Each row is a point. Each table stands for the endless flat space through its points: a line for two points, a plane for three, and so on. The two share one point or none. Which?
In the rows, zero is written as 128.

First:
[[ 96 176 124]
 [ 88 184 118]]
Second, 2 rows:
[[126 167 124]
 [133 169 123]]
They share: no point

First:
[[123 194 149 129]
 [ 86 140 156 125]
 [119 185 148 150]]
Second (2 x 4):
[[ 97 166 155 127]
 [ 96 174 156 131]]
They share: [ 98 158 154 123]

First, 4 rows:
[[112 141 135 138 124 105]
 [ 88 129 117 162 124 105]
 [103 128 141 139 153 100]
 [ 86 123 123 142 152 113]]
Second, 2 rows:
[[121 130 128 152 112  93]
 [113 133 130 155 116  94]]
They share: [105 136 132 158 120  95]

First, 4 rows:
[[161 134 150 153 154 102 160 100]
 [152  79 124 103 111  94 148 113]
 [144 147 166 171 197 126 170 121]
 [175 160 146 165 140  78 144  70]]
Second (2 x 8):
[[155 119 133 135 153  95 152 107]
 [147 147 145 175 133  79 124  83]]
They share: no point

First, 4 rows:
[[179 147 147 139 190 157 110 152 126]
 [178 162  99 173 138 185  82 131 173]
 [188 162 129 123 173 194 128 103 160]
 [175 157 115 185 152 157  70 172 148]]
Second (2 x 9):
[[185 162  96 183 140 151 109 130 139]
 [137 108 150 147 176 187  73 154 157]]
They share: no point

First:
[[120 187  99  77  85 160 131  76  88  78  99]
 [132 131 107 107 121 186 149  92 110  90 109]
 [ 90 182 104 122 115 120  86 116  98  93 109]]
Second:
[[112 131 117 124  87 155 146  96 105  52 100]
 [115 138  94 128  89 175 147 110  91  60 114]
 [ 81 145  81  74 118 175 116  85  76  90 144]
 [143 167  97 148 106 169 136 129 106  88  96]]
They share: [114 157 105 110 115 157 122 100 103  90 108]

First, 4 rows:
[[133 127 126 116 108 116 111 127 142 139 170  53]
 [142 162 145  93 168 154 116 117 111 163 115 118]
 [133 149 128 103 130 154  94 140 130 178 149  61]
 [159 111 138  95 158 114 126  90  92 128 141 119]]
Second, 4 rows:
[[149 105 146  74 166 108  99  90 136 126 128 109]
 [156 115 135  99 154 111 116 107 122 120 145 100]
 [166 131 100 122 148 133 130 149 123 113 185  69]
 [150 127 102  76 136 109  98 117 125 131 177  87]]
They share: no point

First, 2 rows:
[[113 183  89 145 147 112 101 110 121 118  94 121  76 158]
 [ 68 143  89 140 157 152 106  85 136 103 139 131 126 123]]
Second, 5 rows:
[[ 59 165  60 157 162 180  90  75  91 119  89  48  65 152]
 [107 164  96 152 145 119  96  89 135 104 109 142 102 145]
 [118 165 101 134 152  98 109 110 158 128 117 176 109 121]
 [104 164  91 144 152 120 101  98 139 120 110 142  99 134]
 [ 55 184  78 118 169 153 126 103 101 132  97  72  66 129]]
They share: [ 95 167  89 143 151 128 103 100 127 112 112 125  96 144]

First (3 x 18):
[[ 92 117 116 107 105  91  95 159 132 126 137 137  69 133 118 119 117 141]
 [105 117 115 102 118  95 102 159 134 129 136 131  73 145 118 124 128 130]
 [ 82 111 108 145  71  99 103 147 166  72  99 149 107 139 100  93  85 137]]
Second, 3 rows:
[[ 80 111 122 104 124  84  75 151 123  86 125 172  87 155 138 128 133 154]
 [117 119 100 146  79 113 126 145 157  97 104 132  97 148 105 122 113 131]
 [ 74 127 118 108 114  92  87 139 111  68 113 182  67 151 142 146 143 168]]
They share: no point

First, 3 rows:
[[126 119  57 133 183 111 156 131 146 125 152 149 179 139 125 109  70 144
  163 189]
 [179  74 113  92 154 126 105 160  93 127 175 149 175 128 131 149 114 136
  160 170]
 [113 124  41 146 192 108 171 118 159 123 149 149 187 138 131 105  58 148
  170 200]]
Second, 3 rows:
[[176  82  92 134 195  96 129 142 114 132 191 179 151  99  95  93 127 136
  146 173]
 [148 116  86 102 171 112 137 144 114 112 153 141 177 145 107 121  89 138
  144 167]
 [162  94  94 119 161 121 110 174 128 155 171 166 140 128 119 107 107 133
  156 168]]
They share: [152 109  89 107 165 117 126 157 120 129 158 149 163 141 113 117  94 136
 149 167]

First, 3 rows:
[[132 106  85 128 147 103 152 110  89 128 181 124 127  94 166  89 112 134
  119 124  71 130 117 129]
 [166 102 107 174 126 110 173  94 153 166 131 124 167 107 151  99 105 145
  129  89  97 118 144 125]
 [100 118  69 140 135  87 164 138 117 124 141 124 167 110 206  89  88 166
  139 144 103 166 101 141]]
Second (4 x 24):
[[137 102  82 117 105 107 193  95 185 162 126 126 182  97 147 134 126 132
  164 134 139 132 118 111]
 [117 113  86 178 154 111 188 144 105 124 154 117 145 108 143  78 119 162
  116 119  69 116 114 145]
 [122 118  82 118 113 101 203 116 187 148 141 119 187 124 142 133 136 107
  169 138 137 146 125 106]
 [155  97  89 116  99 104 176  76 187 174 122 130 183  93 162 134 112 132
  162 122 141 136 127 108]]
They share: [146 106  95 158 132 104 167 106 133 150 143 124 159 105 165  95 103 147
 129 107  93 130 130 129]

First, 5 rows:
[[157  99 145  89 150 132  38  85 158  48 158 154 108 151 129 154  93  99
  126 106 165 192  74 103]
 [175 139 141 133 162 144  62  81 160  62 112  96 142 115 135 176  97 123
  166 108 155 126 122 101]
 [157 165 133 178 177 140 112  96 143 115  91  63 175 121 133 158  81 137
  165 101 164  84 139 137]
 [132 123 130 105 155 123  67  99 135  89 163 150 128 180 124 149  61  83
  106  95 174 182  82 126]
 [151 127 170 114 155 102  92 114 137  86 163 152 109 174 159 137  97  87
  134  70 165 165  96 150]]
Second (2 x 24):
[[157 139 142 151 165 132  88  79 150  95 119  97 152 121 135 151  92 133
  151 112 159 117 118 134]
 [145 139 148 157 186 132  94 109 123 101 125  91 152 145 108 151  92 139
  145  85 183 135 106 125]]
They share: no point

First, 5 rows:
[[147 175 104 156 152 105 156 105 159 123 205 138 155 113 101 169 138 113
  169 111 189  89 162 169]
 [173 135 133 215 176  71 116 152 153  90 157 110  94  67  90 140 101 178
  124 149 130  97 125 105]
 [135 116 143 124 140 140 184  66 182 129 148 106 142 148 135 143 121 143
  125 103 169 141 167 143]
 [149 164 108 157 144  96 158 103 144 110 194 138 149 116 104 168 144 114
  160 109 186  93 142 155]
 [143 136 118 153 128  94 178  93 130  90 162 130 135 118 124 166 136 132
  138 107 162 115 106 111]]
Second:
[[159 120 141 167 161 136 164 103 158 119 184 111 104 132  99 163  97 174
  111 146 170 111 135 114]
 [138 177 124  87 116 109 141 118 182 128 130 102 129  98 154 194 150 120
  105  59 103 179 119 168]
 [166 132 127 165 175 143 182  94 178 118 183 120 103 126 106 173  96 169
  101 144 153 106 128 138]
 [169 100 117 178 137 131 146  96 180 108 166 123 126 138  74 156 114 154
   83 151 202 102 156 104]
 [147 153 117 161 151  80 169  90 176 102 148 137 146  91 130 158 138 121
  141 106 123 125 146 141]]
They share: no point

First:
[[136 114 188 197 167 143 120 185  67 142 102 137 140 107 113  92 104 168
  163 192 127 157 109 150]
 [159 134 174 168 147 131 127 150  92 103 143 137 110 138 112 118  95 124
  152 178 117 127 114 198]
 [163 166 134 140 163 163  99 162 104 115 107 153  70 142 116 126  99 140
  132 138 157 135 142 166]]
Second (5 x 24):
[[166 145 164 122 146 138 128 161  96 100 128 155  69 122 165  70  86 202
  112 173 174 136 169 142]
 [133 150 127 152 178 168 108 184  73  90 133 144 103 143 134  92 109 185
  114 175 157 151 152 159]
 [183 144 177 136 145 151 116 157 118 131  94 158  53 124 136 114  92 140
  138 148 164 149 134 163]
 [214 169 182 155 165 124 104 160 131  94  89 158  61 108 152  67 112 193
  157 172 171 167 154 172]
 [136 113 168  90 118 168 146 157  88 150 128 155  45 140 151 130  62 132
   88 143 170 114 143 132]]
They share: no point

First, 4 rows:
[[150  84 107 125 129 133  97 106 110 103  90 129 123  76 131 173 119 156
  117  75 127 104 135 129]
 [157  89 133 123  96 126 151 112  88  86 117  88 126 119 102 164  79 134
   96  89 133 107 123 101]
 [146  84 133 117 109 129 133 122  92  87 106 101 125 112 115 169  83 144
  105  83 129 108 123 107]
 [134  94 156 111 111 129 133 150  87  71  94 103 112 134 119 167  55 142
  109  93 130 112 101  88]]
Second (2 x 24):
[[158 108 133 108 104 135 132 116  99  70 105 114 122  99  98 146 102 126
  125 106 136 116 109 100]
 [150  80 117 144 120 123 116 112  99 110  93 106 114 107 134 186  82 158
   89  70 128  96 133 116]]
They share: [154  94 125 126 112 129 124 114  99  90  99 110 118 103 116 166  92 142
 107  88 132 106 121 108]

First (2 x 24):
[[176 102  66 138 158 102  87 108 146 144  85 159  85 102 122  99 141  94
  163 133 125 195  99 171]
 [128  96 120  90 110 150  99 156  92 180 121 141 133 102 146  93 141 142
  157  73  95 141 111 159]]
Second:
[[148 121 104 112 140 133  91 116 109 161 103 143  96 109 133 101 127 130
  183 117 128 172 116 177]
 [136  65  88 122 148 101  79 132 127 169 101 175 136  85 123 111 143 122
  145  93  84 146  76 171]
 [168  93  79 112 112 144 107 166 125 162 101 142  99 104 150  76 165  96
  138  91 102 190 119 127]
 [162 104  94 110 131 119  98 121 123 154 109 142 116 107 129  91 137 115
  158 101 116 158 100 183]]
They share: [152  99  93 114 134 126  93 132 119 162 103 150 109 102 134  96 141 118
 160 103 110 168 105 165]

First (2 x 24):
[[160  97  83 100 145 180 125 138 175 158 129 122 101  99 138 110  92 112
  129 114 119 130 152  76]
 [156 121 115 136 165 140  93 166 143 150 133 138 117  87 174 146 104  88
  121 150  95 134 140 100]]
Second:
[[167 114 116 142 160 162 101 173 167 150 107 121 102  72 155 123  74 121
  136 148 110 138 161  64]
 [177 124 134 144 143 143 122 153 164 140 117 132  93  92 152 120 106 112
  129 162 123 142 163  67]
 [150  94  51 112 149 163 115 173 156 194 154 118 118 124 158 134  71 102
   98  88  98 102 114  92]
 [194 120 143 166 142 138 128 161 155 144 110 115  81  96 161 105 101 127
  115 166 131 138 170  43]]
They share: no point

First:
[[ 97 129  83  97 111 118  63 118 161 118 155 148 101  97 124  71 127 116
  159 123 120 154 127 108]
 [110  97 112 106  75  70  98  94 134 113 110 153  89 113 127 115 159 149
  122 136 109 168 127 132]
 [110  73 120 119  74  68 102  74 120 116 101 149  81 111 125 130 165 154
  113 147 104 183 119 128]
 [ 97  91  95 117 177 142  67  69 101 134 181 101  92  91 157  92 101  97
  156 139  38 190 143 110]
 [ 93  74  99 144 123 139  71  76 133 136 150 144  92  70 119  80 145 111
  149 144 115 190 115  81]]
Second (5 x 24):
[[107 108  92  78  86  92  92 110 109  93 134 148  53 133 132  77 162 165
  162 123  94 178 138  87]
 [101  88 100  71 129 133 112 124  96  75 102 160  66 117 158  69 116 178
  133  79  74 159 119 115]
 [ 98 116  84 115  82  51  63 108  95 117 115 172  91 131 151 106 181 167
  173 122  87 149 148 119]
 [125 104  90  98 115 123 112 116 157 114 156 121  93  86 104  70 126 104
  135 134  86 171 127 114]
 [107 108 122  85 104 122 132  70 150  96 172  97  52 106  94  74 140 123
  124 150 114 206 138  82]]
They share: no point

First, 3 rows:
[[151 139 157 111  95  64 113 108 129  99 129 157  93 141 141  77  82 165
  119 131 129 126  97 122]
 [151 140 157 102  88  54 115 112 135 102 137 157  88 147 134  73  81 166
  126 125 128 130  87 112]
 [127 141 157 126 111 119  90 107  84 117 127 157 110 108 196 117 101 134
   85 182 127  86 122 132]]
Second:
[[128 145 142 122 120  92  92  78  89 115 108 184  87  99 134 120  65 184
   91 161 111 137 112 150]
 [153 135 167 122  95  87 112 123 124  95 133 139 112 144 184  75 105 134
  111 146 141  92 112 120]]
They share: [143 139 157 122 105  89 104 105 110 103 123 157 102 126 164  93  89 154
 103 152 129 110 112 132]

First (3 x 24):
[[158 117 125 157  98 147 123 134 135 154 151 148 163 145 148 129  99 128
  133 108 130 135 162 104]
 [133 125 157 177  99 161  96 150 148 191 120 131 146 116 141 149  91 142
  109  81 108 156 146  74]
 [158 111 106 162  81 129 127 142 124 130 168 167 162 158 167 134 105 115
  131 127 144 143 159 114]]
Second (2 x 24):
[[168 147 120 168  83 159 153 147 116 145 123 127 163 165 118 111 101 100
  121 104 115 140 187 118]
 [165 137 121 161  92 157 145 139 125 150 129 131 164 156 127 115 102 110
  129 101 119 134 181 112]]
They share: no point

First:
[[151 154 138 142 116 142 163 101 133 107 100 151 160 145 122 130  99 105
  103 144 166 141 147 134]
 [148 149 133 136 124 149 167 108 142 112 102 152 152 151 112 140  98 104
   93 138 167 141 140 141]]
Second:
[[202 184  99 119 113 156 124  73 158 105  88 159 165 153 172 137 128  82
  123 173 151 148 152 154]
 [161 159 138 144 102 138 162  81 127 109  98 147 165 134 131 122 101  89
  118 147 157 139 140 131]
 [189 179 102 132 114 154 122  97 147 101  82 163 165 170 159 118 129 101
  106 179 165 151 164 151]]
They share: no point

First (5 x 24):
[[157 104  78  95 147 124  99  92 161 168  83 160 141 116 117  90 165 109
  124 135 168  78 104 152]
 [139  94 112 140 120 104 125 112 183 139  60 136 134 148  83  98 173 120
  107 144 141  61  57 149]
 [198  84  86 120 119 152  75 109 157 198  81 159 109  84 112 101 154 142
  118 155 173  61  86 142]
 [129 104 116 140 127  96 132 110 188 127  63 130 145 161  81 101 173 110
  102 151 130  77  54 140]
 [104  79 119 140 131  45 176  91 138  93 104 103 142 127  92 117 123  95
  117 140 143 104  68 152]]
Second (5 x 24):
[[157 119  49 107 151 116 105  62 140 118 108 115 164 124  99  69 132 103
  142 123 141  81  68 145]
 [189 135 114 123 125 101 132  74 159 122  88 140 157 145 155  89 152  78
  149 159 176  87  97 169]
 [150  89  53 106 187  99  83  65 157 134 131 118 162 118  92  56 145 119
  110  99 141  75  59 113]
 [171 116 134  96 164 111 131 102 184 157  63 182 128 118 157 104 135  73
   95 138 164  94 132 131]
 [194 126 103 133 133  89 117  61 158 114 113 122 169 152 148  70 163  90
  153 148 178  77  74 164]]
They share: [144 106  88 103 150 104 117  89 155 147  96 143 148 120 114 101 150  99
 119 146 156 102  97 141]

First, 3 rows:
[[ 86 157 130 118  92 132 183 145  71  74 117 135 133 168 117 163 161 133
   83 146 131 165 164  82]
 [ 96 169 112 176 128  93 146 170 129 122 102  94 107 169 122 131 154 149
   83 160 147 156 134 111]
 [124 127  94 171 137 108 172 186  97 116 114  98 126 134  55 144 156 156
  137 129 127 201 104 122]]
Second:
[[124 154 100 144 125  84 169 168  94  80  81  77 117 173  76 129 138 165
   95 165 112 195 137 131]
 [ 84 159 120 174 120 119 154 168 119 130 126 122 117 153 126 149 168 135
   95 140 157 150 132  91]]
They share: [100 157 112 162 122 105 160 168 109 110 108 104 117 161 106 141 156 147
  95 150 139 168 134 107]

First:
[[144 146 121  87 139 133 103  71 135 118 105 137 125 111 137 151 127 144
  127 168 125  96 131 137]
 [150 148 136 154 138  76  85  75 196 175 139 141 169  68 179 117 146 173
   99 174  98  69  96 171]
 [166 158 141 153 147  78  93  88 193 173 148 154 165  77 179 115 136 178
  113 155  89  81  89 180]]
Second:
[[158 167 127 127 149  94  99  87 175 151 138 147 151  95 155 120 125 167
  133 148 106  99 106 159]
 [138 181 109 133 147  76  91  81 193 157 142 129 163  89 143 102 125 167
  141 150 122 105 114 141]]
They share: [168 160 136 124 150 103 103  90 166 148 136 156 145  98 161 129 125 167
 129 147  98  96 102 168]

First, 7 rows:
[[172  90 108 115 154  99 149 183  86 148 147  97  60 181 108 103 124  94
  119 189 121  31 173  73]
 [122 125  98 126  94 106 200 164 165  83 156  83 125 117 112 144 149  54
   88  96  34  99 141 108]
 [133 122 163  70 154 154 187 170  94 157  92  75  86 133  77 116 152 153
  201 104 157  73 124 138]
 [158 127 140  80 169 134 173 187  91 125 121  64  50 171 109 120 139 135
  158 110 156  66 132 132]
 [213 138 135 132 143 122 128 126 104 135  66  29  47 122 124 155 127 229
  177  84 234  97 146 104]
 [166 125  64 114  73  96 159 127 105 101  91 152  60  53 117 178 209 113
  132  32  98 154 174 166]
 [187 117  79 115 127  97 143 171  91 107 126 110  36 142 136 141 159 109
  110 103 126  92 178 127]]
Second:
[[152  98 111  96 141 126 177 157 109 152 128  99 117 129 107 145 156 129
  134  97 123 152 162 138]
 [137 100  90  72 111 135 157 178 147 119 102  87  53 155 175  91 118 167
  192 140  84  99 168  89]
 [124 111  95  70  98 130 142 185 164 114 103  83  54 149 173  90 125 160
  202 147  88  95 168  86]
 [180 109  70 109 124 145 212 171  85 129  81 121  47 126 137 127 161 124
  142  93  60  58 173 122]]
They share: no point

First:
[[143 119 106 141 171 118 173 174  89 171  75 172 131 195 172 115 142 133
  190 123 149 113 183 109]
 [161 173  76 111 159 160 155 138 101 147 123 118 191 141 130 109 136 151
  136  87 173 125 153 157]]
Second, 2 rows:
[[151 155  83 148 182 131 164 155 106 166  98 135 181 182 176 116 140 147
  141  87 169 128 157 144]
 [151 120  83 103 157 141 184 175  76 166 108 145 131 132 131 106 125 117
  176 132 139 123 192 114]]
They share: no point

First, 2 rows:
[[148 176 130 106 144  78 103 153 142  83  85 131  94 159 108 115 118 108
  124 139 133 116 166 133]
 [188 148  90 114 144 110  99 125 178 103  97 167  90 135  72  79 106  88
   96 155 101 108 126 129]]
Second, 3 rows:
[[170 174 100  98 140 114  95 133 158  93 107 151 110 133  92 117 108  84
   94 159 111 104 144 117]
 [186 138 116 130 166  58 121 137 154  97  61 157  86 143  76  91 122 126
  134 143 125 132 160 133]
 [201 162  89 104 165 100 113 118 145  99  94 167 137  99  75 148 115  98
   98 177 111 118 161  92]]
They share: [168 162 110 110 144  94 101 139 160  93  91 149  92 147  90  97 112  98
 110 147 117 112 146 131]

First (6 x 24):
[[ 70  76 122 127 156 125 129 110 150 144 203  53  71 142 111 194 163 133
  172 109  99  69  95 108]
 [135 121 110  98 102 109 187 146 108 146 174 120  86 139 101 121 128 111
  151  36 146  94 104 153]
 [ 80 114 165 193 128 149 152  75 124 112 178  95 123 132 146 195 138 174
  198 146  91  75 108  96]
 [112 126 136  84 148  84  71 113 174 117 168  90  98 132  39 157 212  68
  119  70 125  80  83  86]
 [ 53 145 179 151 122 117  75 129 182  95 200  88 142 124  56 211 239 110
  177 141  64 104 138 125]
 [132 160 172 117 100  96  88  81 114 140 143 148 146 157 105 154 162 128
  139 104 123  88  80  42]]
Second, 7 rows:
[[147 126 229 107  60 119 188 118 133 116 227 117 131  92  82 161 160 133
  186  71 153 103 143 108]
 [141 139 233 123  43 146 168 132 144 135 210  80 154 117  85 219 166  99
  178  95 162  91 146 119]
 [ 94 137 126 156 121  99 139  75 131 134 170 178 158 170  84 121 134 123
  188 126  76  81  87  95]
 [101 189 166 156  81 121 115 100 187 135 152 115 141 128  96 207 199  69
  111 101 191 108 145 117]
 [129 135 177 167 127  81 140 118 127 103 153 188 102 106 116 114 177 146
  126  66 138  98 149  77]
 [113 139 165 225 119 111  80 133 116 121  96 175 139 178 132 195 154 102
  132 100 103  35 136  76]
 [156 126 235 135  68 131 166 156 114 113 178 101 135 102 106 186 184 149
  167  72 141  93 152 109]]
They share: no point

First, 5 rows:
[[187 148 148 167  96 168 109  89 143 155 120 123 167 144 103 141  91 113
  148 131 155 100 149 123]
 [161 126 145 178 117 175 104 108 141 164 107 112 146 155 129 135  89 139
  142 141 155  77 130  99]
 [129  84 194 163 159 180 167  80 122 130  59 106 164 190 148 130 110 149
  187 151 168  67 151  87]
 [132 117 121 158 142 183 124 124 145 183  89  77 137 130 147 120 160 187
  165 167 154  83 176  79]
 [159 127 143 135 121 226 114 116 131 176  90  52 125 142 116 127 141 159
  150 194 179  75 216  85]]
Second:
[[154 129 141 160 112 141 116 130 143 186 131 103 169 146 126 147 128 156
  142 136 147 108 165 128]
 [126 137 131 152 164 125  94 152 119 180 127  79 131 142 144 127 136 148
  140 192 151 104 185 146]
 [182 136 127 163 113 188 128  59 146 152  97 114 161 115 113 107 141 109
  182 140 175 118 160  91]
 [126 142 128 151 173 130  93 144 116 171 119  78 124 137 144 119 137 141
  147 202 153 102 188 144]]
They share: [168 140 137 161 113 164 124  95 146 162 109 112 167 133 117 133 127 139
 164 138 151 104 164 113]
